Rows are points. Before rounding, the points of a table are all equally far from one centre. They may lie mostly on one side of it. Where is the centre, to within rounding?

Points (8 x 3):
[[  2  -2  59]
 [-29  17  35]
 [-19  22  50]
 [-14  38  41]
 [ -5 -10  53]
 [-16   2  53]
 [-15 -17  36]
 [-15 -16  12]]
Centre: [ 6 11 25]

Points (19 x 12):
[[-40 -30  25  42 -10 -34 -24 -21 -15 -11  34  36]
 [-43 -19  10  11 -14  13 -32 -30   3 -37  19  -5]
 [-38 -21  13  28 -44 -39 -44 -47 -14  10  -8  13]
 [-23  21  38  14 -42 -10 -39 -20  -8 -15  30 -12]
 [-23 -19  46  24 -44 -13 -32 -24 -30   5  -3  46]
 [-29  -3  22  25 -41 -12 -29  -8 -34  -9  36  36]
 [ 16 -50  14  -6  -7  25 -25 -34 -30  -8  22  -3]
 [ -9   6  23  13  -3  11 -57 -15 -25 -15  32  17]
 [-32  15   1  43 -33 -18 -16 -13  13 -30   6  40]
 [-16 -24 -28  34 -23   0 -20 -22   1  -5  39  34]
 [-37  -9  38  38 -59 -25 -10 -23 -19 -14 -16  24]
 [-22   5  25  32 -21 -21 -18 -39   5 -20  48  27]
 [-55 -15   7   4 -40 -48 -25 -24  -9   4  34  14]
 [-45 -31  -7  31 -45 -26 -41 -27 -17  -6   5  12]
 [ -4 -16  -5  18   8 -48 -25 -37   1   9  60 -11]
 [-24 -34  27  29 -28 -13 -20 -54  -7   0  43  -6]
 [-39   1  -4  17  -4 -13 -53 -28   1 -29  20 -10]
 [-17  11  18  27 -17 -21 -46 -34  20 -10  42   2]
 [-30  25  10  35 -14 -19 -19 -39  18  16  45   0]]
Centre: [ -3  -9  11   8  -6 -21  -1 -10  -8   8  -4   3]

Points (31 x 24):
[[  0   1   5  17  -6  14   9 -12 -16  11 -24 -12  23  16   0 -12 -11  16
    0  40  -5  -9  25 -32]
 [ -6  10  18  -6  -2  34 -14 -26 -26 -25   3 -19 -15   1  16   0  25 -17
   -8  22 -14 -14  25 -39]
 [ 22  31  30 -16 -31  23  18 -12  -3  -6 -23 -11   6   5  -7  31  36  10
    8  33 -23 -17  13 -39]
 [ -6   8  -6  -1 -10   0  15  22 -11 -14   1 -19  28  19  -3  22  20  19
    0 -17 -12 -15   9 -39]
 [ 22  28  16 -12 -28  14  12 -12  -5   2 -19   7  29   6  17  -3  11  21
   -9  11 -15 -29  29 -43]
 [-21   9  24 -27 -14  18 -10 -12 -22  -7 -24 -26  13  18  28  11  24   1
    2  13 -12  13  14 -54]
 [ 12  16  11   2   1   2   0  16 -23   6 -13   6  -4  21  20  24  46  19
   -9  28  -3  -8  -3 -39]
 [  9  19  12  -8   9  29  16  -8  -1  11 -13 -25  35  19   8   3  30  13
   13   1  -9  -5  24 -31]
 [-12  24  -3  20 -10  21  -9  -2 -29 -28 -28 -20 -12  14  -3  14  12   0
  -16  -9   9 -24  16 -22]
 [ 12  -1  14   4 -32  -1   2  17   2 -22 -32  -6   2  24  13  19  28  39
    2   9 -12  -5   7 -60]
 [  1  16  13 -12 -10   4 -14   1 -16   0 -45  10  13  19  -3  16  23  31
   -1   3 -10  -2  27 -45]
 [  6  32  13   6  -5   1   9  -5 -33  19 -14 -26  -1  15  16  14  30  26
    0   6   7  -1  17 -14]
 [ 37  -1   8  -2 -11   7 -28  -2  -8 -22 -18 -14 -22  22   1  15  20  12
   10   7  20 -32  -3 -18]
 [ 10  30  15 -23 -19  32 -29   1 -17 -12 -22 -14 -17  29  11  16  19   5
   -8  13 -17 -12   5 -33]
 [  7  10   2 -33 -29  26   0 -15   2  -9 -15 -11  28   4 -16  42  12   1
   15  -7  -4 -16  29 -22]
 [ 21  30  40 -19 -18   8  12  11 -14  -9 -33   3  -4   2 -13  -1  31  22
   -3  -6   5  10  17 -27]
 [ 22  16  14   9 -18   8  -4   1 -18 -11 -16 -17  24   8  -2   3  41  27
   -1   3   8 -18  18 -54]
 [  5  34   2   0 -12   9 -17   1  -9   9 -12 -11   2  -9   8   7  25  24
  -11   8  10   9  21 -25]
 [ -9  14  10   0  -9  -4   6  -7  -6   7 -21 -32   9   4  13  -7  14  13
  -17  -8  -7 -28  38 -20]
 [ 17  29   2 -13  -3   5  -9  -4 -14   0 -38 -19  24  -4  23  10   1   5
    5   2  -8 -14  19 -17]
 [ 17  -7  19 -10 -35  15  -9 -15 -26  -9   3  -9  16   0  26 -13  32  13
   12  39  -6  -2  -8 -13]
 [  0  18  24  28  -5  18   9  13 -39  10 -17  -3 -10  32  -5   8  12  10
    0  24  -9 -10  22 -38]
 [ -2  -1   1   2   0  -4 -19  10  -9  -5  -8 -20  -8  -9 -11  10  22 -15
  -11   0   5  11   2 -33]
 [ 25  21   6 -22 -26  19 -10  11 -26 -19 -29 -24   2   4  -8   8  14   6
  -16  19  18 -30  12 -29]
 [  9  25  -7 -20  -5   5  13   5  -5  -4  -6 -26  -5   7  -4   5  14   6
   -6  -9   3 -26  15 -53]
 [  4   7   7  -6 -27   2 -17 -17 -32 -21 -24 -16  16   6  -7   1  29  22
  -24  -7  -8 -17  10 -32]
 [  6  23  22   6  -3  16 -30  -8 -27  -6 -21 -17  -6  37  11   3  22  12
   -3  14  -9 -26  10 -37]
 [  4  30  16  -6 -21   3 -11 -11 -25 -23 -31 -23 -14  30   9  -3  10  11
    3  44 -10  -6  14 -34]
 [  0   0   0 -24   1 -13   2  -7 -14 -18 -47  -9   0  15  -9   9  20  29
   -3   2 -17 -22  15 -20]
 [ 28  14  11  15 -23  18  11 -11 -43 -19 -31 -28  17  10  16   0  12  22
    4  24 -11 -21  15 -30]
 [ 22  11  34  19  -8  30   4   0 -26   1 -23  -4  36  11  26  10   4  25
   14  -2  20 -11   3 -19]]
Centre: [  4  -3  20  -4 -19  16  13  -5  -7 -16 -13  -2   0  15  11  14  14   2
   2  11   3  -7  14 -21]

Points (27 x 24):
[[ 13   0 -31   8  20  -5  20   5  16  12  49   6 -19  34 -29   8  20   1
   20  32   9  -7  14 -29]
 [  4 -21 -31   0  26   1  22   7  -7   2  35   2  -9  41 -28  23 -11  15
    4  15   1 -36   6 -36]
 [  4   2  -8  -4  17 -15  15  -7  -5   1  43  15  15  36 -16  15 -21 -18
    5  47  42 -12  12 -25]
 [ 37  -8 -24   0  17 -14  28   6 -14  12  41  -8 -11  18 -36  20  -6   8
   16  13  33 -19  -3 -17]
 [  2   7 -10   6  29 -12  21 -12  19   5  26  39 -10  33 -19  26   2  20
   14  33  25 -36 -11 -10]
 [ 18 -23 -27  -9  22 -17  28  -3   4  12  40  19   5  29 -10  10 -15  13
    8  24  36  -6  -5  -8]
 [ 10 -10 -22  15  32   0  12 -38   7   1  52  18 -13  34  -6   3   0   9
   11  11  23 -47   0 -20]
 [  8 -10 -14   1   6 -34  12  -4   8  14  27  29  -6   7  21  18  -1  15
    8  36  16 -56   9 -20]
 [-19 -20 -24  14  24 -22  26 -22  16   6  40   3   6  21  -8  12 -32  -2
   -7  -4  24  -2 -14 -29]
 [ 20 -13   0 -12  21   5  25 -16  -5   7  56   0   2  23 -24  39  -9  12
   13  12  28 -27  -5 -44]
 [ 18  -3 -20  -2  21 -14  13  27  17 -11  40   9   6  34  -7   6  -6  18
   16  24  37 -22  -1 -10]
 [ 10  -4 -30  11  11 -30  -6  -9   0  -4  36   0   9  30 -32  29 -10  -4
   16  41  34 -27 -14 -28]
 [ 10 -12   7  -2  31  -9  26 -21  21   8  22 -11   2  25 -12  15  -7 -24
  -10  41  30 -36   7 -33]
 [  2  -6 -16   6  20  -1  33 -14  17 -15  37   9 -17  39 -23   5   1  17
   10  23  46 -21 -11 -22]
 [ -6 -18  -8  16  24 -10  21  -2  22 -10  48   6  17  18 -13  -2 -25 -15
   19  15  29 -22 -10 -45]
 [  4  -8 -17 -11  18 -23  15 -15  11   3  46  23   8  40  -8  21  -7  14
    7  40  29 -37  10 -17]
 [ 21  -5 -34  -5  13 -13  17 -21  25   6  45  17  26   1  -7   4 -20 -10
   12  20  30 -10  -5 -18]
 [  0   6   6  12  27 -30  17  -1  -4 -12  39  27   6  23 -13  16 -13 -11
   44  14   7 -12 -16 -44]
 [  5   6 -11 -12  16 -14  20   5  -7   2  60  21   5  36  -3  14 -15  -4
   29  20  28   1 -14 -28]
 [ 12 -15 -34 -27  -7  -4  11   3  11 -13  34  16   8  25   7  24 -24 -12
   -1  -1  27 -38  13 -34]
 [ 30  -5 -12  16  17 -16  20 -32  20  16  34  16   2  24 -35   8  -8   5
   16  31  13 -31 -10 -28]
 [  5  -7  -7 -21  16 -32   8 -11   4  13  44  13   5  25 -22  45 -14  -4
   15  24  28 -13 -30 -17]
 [-14   8   5  16  20 -13   8  24   8 -11  20  29  -3  47 -15   7   3   8
   13  34  27 -15 -10  -3]
 [  8 -17  -7  -7  -4  -1  25   1  22   8  49  20  19  20 -32   6 -24   6
   11  29  32 -19  15 -23]
 [ 25 -16 -29   3  -2 -15  -8   1   7  -3  32  22 -11  31  -3  13 -26   0
   18  23  36 -30 -12 -44]
 [ 25 -10 -27  17  19 -13  32 -15   5   7  31   9  15  29 -24  10 -29  12
   24  13  16 -24   2 -29]
 [ 12 -19 -17  -9  -3 -35   3   4   8  11  42  47   5  19 -12   3   4   6
   25  19   1 -30   3 -29]]
Centre: [ -2  -3  -1   6   2  -4   2  -9   3   1  21   4  -7   9  -8  18   0  -7
  11   6  13 -17   6 -15]

Points (29 x 24):
[[  5  29 -13  10  -4 -36 -12 -12   6  12  -7 -32 -41  12 -24   2 -27  10
    8   6 -13 -16 -11  30]
 [-19  34  -9   7  -4   0   6   3  25   7 -19   8 -30  41 -11   9 -19   3
  -13  21  -5  -7  -3  39]
 [ 11  -7  -4   5 -23 -17  13 -23  32   3 -23  -8 -42   4  -7 -17 -45  19
   -6   0 -15   5 -11  40]
 [ 16 -24 -23  30 -15  -6  -3 -27  20  16  -4 -19 -44  13 -11  -7 -20   6
  -13  30  14 -12 -10   5]
 [  1  10  -4  -1 -20  -6  -5 -31   9  26 -20 -23 -57  22  -1   7 -48  -8
   -1   0  10 -15 -13  22]
 [ -4  19   5  20 -12 -12 -15 -13  16  17  -8 -13 -44  -6 -34 -18 -34  -6
   -5   4 -10 -29 -23  15]
 [  9  -6 -20   4  -5  22 -39  -6  13   6  -9 -27 -45  -1 -16 -19 -47  25
   16   9   4 -44  -7  25]
 [ 11   5 -18  -4 -36  -7 -15 -13  15   5  -5 -15 -32   2 -27  -5 -44  -9
   -3  15  11   8 -31  19]
 [ 16  10 -13  -9  -2  -9  24 -24  28  -8 -43  -5 -37   4   0   4 -42   3
   10  14 -11 -21 -19  21]
 [ -3  21 -17  32 -25  -2  -5  -8  25   2   1 -24 -30  15 -25   3 -43  24
    2  21  10  -7 -30  12]
 [  3   8  -5  -4 -11 -22  -7 -17  51  -6 -16 -22 -36  -5   2 -16 -32  15
  -10  16 -25 -42 -17   9]
 [-15  11 -11   6 -10 -14  10 -12  15  37 -20  -1 -48   0 -35 -10 -41  15
  -10  11  -7 -21   5  34]
 [-21   9   5  14 -10 -15 -18 -25  12  13 -28  -3 -42  -8 -20  -7 -40  26
   15  12 -15   5  -3  40]
 [ 22   7  -1   7 -18  -5  -9 -13  20  13  -1 -13 -55  -9 -25  13 -19   8
  -24   6   4 -11 -10  39]
 [ 13  24 -12  31 -20  -1 -10  -6  38  24   7  -8 -20  12 -25   4 -17   4
   -9  10  -8 -43 -25  15]
 [  1  11   2 -17  -5 -12   8 -22  21 -15 -33  -3 -14  10 -27 -22 -38  -7
   -7 -22 -14 -14 -19  21]
 [ -5  35   8   4 -14 -18  22   1  20  10  -3  -4 -19 -15 -33  -8 -29   6
    0   0  -3 -26 -28  19]
 [  8   2   3 -12   2 -24   6  15  13  18 -16 -17 -25  21 -20   2 -39   8
    2  24 -14 -21   0  41]
 [ 15 -22  -8  19  -6 -11 -13   1   6   8 -42   3 -35  18 -13   9 -60  21
   -2  -6  17 -29   2   3]
 [ -9  10 -13   7 -22 -12  25 -17  15   9 -13 -19 -25  29   4  -2 -40   7
   -3  34  -4 -22 -22  21]
 [ -7  10 -23  11  -6  -9  -4 -23   5  13   0 -17 -47  16  -1  14 -48   5
   15  11   2 -20 -24  25]
 [-13   0   6  -5 -11   0 -24 -22  12  -7 -22  -8 -34  14  -5  12 -53  24
  -11  21 -25 -14 -23  11]
 [  8   3 -11   7  -6 -12 -14   8   7  11  -8  -5 -39   3 -20  -5 -31  -5
  -20   8  -3 -19 -32  35]
 [ 15  17   6   4  -3   5   7 -25  31 -17 -22  -5 -27  26 -32  21 -22  -7
   16   6  -6 -18 -21  17]
 [ 12 -13 -26  -3 -25   3  -5 -26   8  29 -13  -5 -24   3 -27 -22 -32  27
   -1  24 -43 -22   4  26]
 [ 16  14 -28  15 -16  -4 -31 -17  25  -9  -7 -12 -35  24 -17  -7 -46  31
   -4  -4  -7 -33 -16  33]
 [ -7   5 -22   1 -16 -14   0 -37  39   9  -7 -29 -22  28 -14  10 -27  -1
  -22  -4   3   0  -5  28]
 [ -2  32  -1  -5   1 -23  -2 -33   7  13 -15 -22 -45   4 -11  -4 -15  12
   -5 -39  -4 -21  -8  30]
 [  9   6  10 -19 -19 -16 -12  -6  28  37 -19 -25 -47  10 -28  -6 -26  11
  -13  34 -11  -4   5  25]]
Centre: [  2   7  -9  -6 -18   6  -8  -4  18  10 -15  -4 -20   7  -2  -6 -10  23
  10  -3   3 -13   8   0]
